Every row gives one point. A path goes straight from each point to the next, and from the last back to the first. The post is the endless flat space through its rows: a point in 2 columns, a line in 3, a plane in 4, and so on, so that a path can go around it. Count how often the path circles the post. Going back the other way cancels.
In the rows, 128 means zero.

Post:
[[111 129]]
Path:
[[ 95 157]
 [150 139]
 [155 101]
 [101 115]
 [ 89 132]
 [ 80  96]
 [115 108]
 [151 115]
 [124 150]
 [ 83 171]
 [ 95 130]]
Times around: 0

Post (5 x 6):
[[116 124 133 112 153 130]
 [115  97 106 132 118 188]
 [130 134 144 108 114  87]
 [116 135 110  99 142  62]
 [120 136 115 218 116 143]]
Path:
[[106  95 150 124 127 131]
 [101 121 126 152 115 134]
 [128 136 139 134 110 159]
 [109 151 139 157 146 164]
 [117 110 162 108  96 141]
 [127  91 115 156  50 121]
 [137 109 152 133 136 176]
 [144 122 130 119 157 164]
 [137 120 169 175 159 112]
 [119  87 150 158  94 199]
 [113 131 130 173 104 143]
 [111 139  75 137 142  94]
 [158 141 129 165 115 114]
 [131  90  84 130 161 111]]
Times around: 1

Post (10 x 11):
[[172 178 121 149 130 132 141  65 180 117 118]
 [110  89 156 117  88 123 112 162 132 135 158]
 [119 136 142 175 147  90  96 152 147 149  79]
 [161 159 117 107 139 134  81 132 129 141  89]
 [ 91  95 117 122 175 141 112 132  99 165 140]
 [ 91 153 127 137 149 177 133 149 166  99 151]
 [ 97 116  76 128 125 129  84 131 144 144 160]
 [134 182 143 168  48 145 106 144 166 138 111]
 [112 115 123 105 163 144  65 109 129 156 157]
 [124 113 147 167 151 115  96 115 109 116  71]]
Path, 21 rows:
[[ 88 148 157 131 129 169 122 105 130 129 136]
 [122 144  86 156 123 125 134 113 115 151 118]
 [114 151  89 146 167 119 128 169 154 163 141]
 [128 134 117 155 132 109 101 144 135 133 128]
 [142 155 141 129 122  69 108 173 132 120 118]
 [ 88 144 158 115 178 122 133 156 122 116  98]
 [118 138 130 100 128 137 111  92 128 115  91]
 [118 199  80 120 131 151 135  78 171 124 164]
 [103 186  80 143 137 149 124 160 155 169 162]
 [106 136 124 137 157 137 133 153 129 124 170]
 [101 154 106 131 140 113  76  91 140 147 144]
 [ 69 180 113 145 143 157 120 147 177 114  90]
 [140 153 126 124 165 113 121 111 158 133 112]
 [157 139 135 110 120 122  95 102 123 135 142]
 [126  97 175 174 137 124  58 123  96 177 135]
 [143 121  83 138 131 178 108 113 103 110 112]
 [141 109  68  93 134 153 104 128 121 141 138]
 [120 149  92 172 171 128 124 139 156 169 149]
 [171 154 137 110 118 145 134 123 112 138 109]
 [120 165  95 127 114 134 116  80 125 124 156]
 [134 149 122  88  79 182 122 114  86 136 102]]
Times around: 0

Post (17 x 18):
[[106 157 110 167 148 108 144 125 133 129 117 130 128 140 151 118 137 166]
 [160 146 142  97 143 115 130 134 115 117 151 165 142 176 144 114 128 159]
 [115 144  83 143 109 142 176 120 130  76 177 121 107 125 142 123 118 115]
 [110  86  82 121 130 146 141 151 127 133 146 100 103 146 123 135 141 127]
 [101 114 151 144 130 123 134  88 101 151 122  98  87 134 100 126 135 101]
 [135 154 134 104 151 137 155 144 147 154 135 121  95 132 134 125 126 155]
 [105 126 126 106 132 118 129 131 106 145  91 126 102 143 145 134 112 117]
 [144 140  87 142 168 175 165 130 126 149  77 121 104 135 112  96  98 105]
 [ 94 132 131 157 166 113 155 181 114 154 174 113 144 102 126 133 104 106]
 [ 93 139 113 139 105  78  96 133  72 115 125 170 156 110  86 125 129 123]
 [113 130 148 103 133 100 137 133 114 112 126 151 116 110 136  79 152 126]
 [134 147 131 177 122 108 138 150 100 113 145 118  95 133 141 135 139 102]
 [158 123 129 132 142 137 165 155  94 114 132 117 159 102  99 114 130 144]
 [144 118 130 132 138 148 130 122  95 119 138 152 100 124 137 108 146 153]
 [ 48 129  90 141 109 110 125 170  48 141 136 151 184 130  91 126 133 102]
 [134 123 162  99 182  95 167 133 115 146 146 199 134 144 125 113 149 151]
 [154 132 108 121 154 162 129 121 133 154  90 121  99 111 148 141 156 109]]
Path, 22 rows:
[[ 86  85 120 125 146 123 162 155  73 171 142 122 156 139 110 134 158 190]
 [119 163 109  73 137 112 130 100 121 126 156 197  93 131 158 139 119 143]
 [152 151 105 108 126 172 125 151 121 154 163 137 121  89  93 112 139 105]
 [123 132 111  98  97 142 133 140 129  84 146 150 120 147 194 135  96 111]
 [ 75 104 131 144 146  79 144 139 110 117 151 169  64 157 146 132 114 136]
 [118 152  74 153 152  89 170 127 112 136 139 159 159 133  96 129 204 120]
 [119 155  85 143 112 124 128 138 112 112 124 144 123 120 140  93  82 134]
 [120 152 138 109 104  85 155 185 148 129 159 115  81 182 137 141 153 123]
 [ 99 138 121 128 148 109 155 172 136  92 119 129 158 141 131 110 130 147]
 [118 136 121 134 159 124 108 108 102 161 138 120  77 171  98 138 162  74]
 [ 99  80  63 161 154  60 154 183  96 147 170 130 152 174 108 134 103 114]
 [196  94 154  54 141 201 197 109 155 124 155 129  93 104 151 122 170 125]
 [116  86  99 157 164 124 187 162 146 116 108 150 122 176  94 111 103 119]
 [142 116 152 169 130 149 160 177 103 167 191  96 113 117 109 127 104 124]
 [ 88 118 102 115 138 110 149 140  85 128 126 100 126 112 180 139 115  98]
 [ 76 184  80 165 139  79 153 127 117 106 153 179 140 180 129 152 148 125]
 [100 141 126 149 118 109 154 139 126 120 111  88 127 125 124 144 106 147]
 [154 112 119  92 113 146 144 188 140 118 174  88  86  91 163 127 109 114]
 [144 155 106 123 115  56 165 129  87 124 143 177 117 151  96 174 119 122]
 [148 186 160 136 168 119 147 116 128  88 162 125 133 169 160 109 102 167]
 [ 94 127 115  75 108 171 161 140  85 108 134 154 151 102 129 148 121 103]
 [127 155  89 108 104 185 148  84 142 135 102 129  69 111 143 128 135  80]]
Times around: 0
